Every row gives one point. The window is the flat piece filled in between its corners: a triangle in 3 columns, a solid with four corners in 4, and so on. A path goes straight from each point to the next, and from the last back to the first. List the points from which the path goes on through the window.
In the rows, 128 means zero.

Window, 3 rows:
[[104  81 122]
 [133  87 142]
 [146 190 139]]
Path:
(1): [ 76  70 163]
(2): [113  84 158]
(3): [124  52 106]
(4): [145 145 123]
(5): [108 162 155]
(6): [114  91 146]
(7): [142  80  90]
(8): [167 152  95]
(9): [118 150 151]
(10): [120  92 157]
(11): [167 113 101]
(12): [167 152 119]
(13): [115 191 160]
(14): [ 76  34 149]
(15): [135  58  98]
(16): [164 109 100]
Through the window after points: 4, 6, 8, 10, 12, 16

Window, 4 rows:
[[183 102  86  72]
 [105 151 143 103]
 [103 123 170 182]
 [162 126 159 136]]
Path:
(1): [154 164 103 147]
(2): [156 111 179 133]
(3): [109 117 166 139]
(4): [114 167 131 168]
(5): [165 129  99 102]
(6): [183  62 120  67]
(7): [156  94 118  75]
(8): [199 158  82  90]
(9): [178 136  62 109]
(10): [175  95 113  73]
(11): [102 100 180 150]
(12): [121 136 153 171]
Through the window after points: 1, 3, 5, 9, 11

Window (6 x 6):
[[106 124 162 177  79  73]
 [ 99 168 189  89 163  99]
 [142  95  99 151 187 151]
 [114 105  85  98 138 167]
 [100  67 148 163  94 145]
 [175 165 142  72 159 133]]
Path:
(1): [159 131 150  50 177 118]
(2): [170 190 123 113 145 173]
(3): [139 165 123 105 151 164]
(4): [150  88 168  64 171 117]
(5): [107  67 118  87 138  95]
(6): [ 87 128 140 194 119 155]
(7): [154 148 110 144 117 176]
(8): [130  77 116  89 154 100]
(9): [123  94 132 125 113  66]
(10): [ 90 153 187 218  69 126]
(11): [122 130 149 138 142 141]
(12): [132  72 156 131 148  64]
Through the window after points: 9

Window, 8 rows:
[[120 165 155 143 104 101  58 121]
 [ 95 169 123 110 117  63  88 173]
 [197 149 147 135 208 221 182 130]
 [110  83 153 145 152  73 131  81]
 [202  83  98 122 148 156 161  98]
 [156 102 147 132 103 107 132 179]
 [122 116  78 165  83 134 193 169]
 [101 150 129  92 105 191  89 156]]
Path:
(1): [117 122 144 145 140 155  67 179]
(2): [108 162 115  77  91 153 130 136]
(3): [167 117 220 114 167 110 189  43]
(4): [119 109  89 158 154 137 107 158]
(5): [128 132 134 157 155 197 115 163]
(6): [128 161 129  43  93 157 121 123]
(7): [149 163 136  95 113 101 191  93]
(8): [177  88 100 149 153 173 138 142]
(9): [167 114  52 172 150 131 125 224]
(10): [116 140 157 117 115 137 166  97]
(11): [136 150 140  95  98 131 150 116]
(12): [143 117 105 128 144 124 108 149]
(13): [158 124 103 175 156 195  58 154]
(14): [139 164 133  82 100  92 177 148]
(15): [108 150 154 133 110 168 212  96]
(16): [154 112  73 149 139 112 101 168]
Through the window after points: 1, 3, 5, 7, 9, 11

Window (8 x 8):
[[159 110 112 180 158 111 214 143]
 [153 156 110  56 178 103 112 142]
 [174  78 129 164  54 174 100 154]
 [125 106  92 141 169 119 113  87]
 [161 173  53 107 115 134 167 147]
 [ 80 119 110  71  95 176  95 162]
 [121 103  84 101 104  72 204  46]
 [ 65 105 152 151  85  66  97  75]]
Path:
(1): [109  82  72 113 151  81 138 187]
(2): [142 101  81 124 134  88 150 170]
(3): [146 145 139 124 155 131 153 104]
(4): [150 158 112 136 128 126 186  95]
(5): [129  76  30  95 107  80 160 152]
(6): [141 102  76 143 133 113 115 158]
(7): [121 151 166 121 132 165 137 110]
(8): [137 135 134 125  99 142 151 105]
Through the window after points: 2, 4
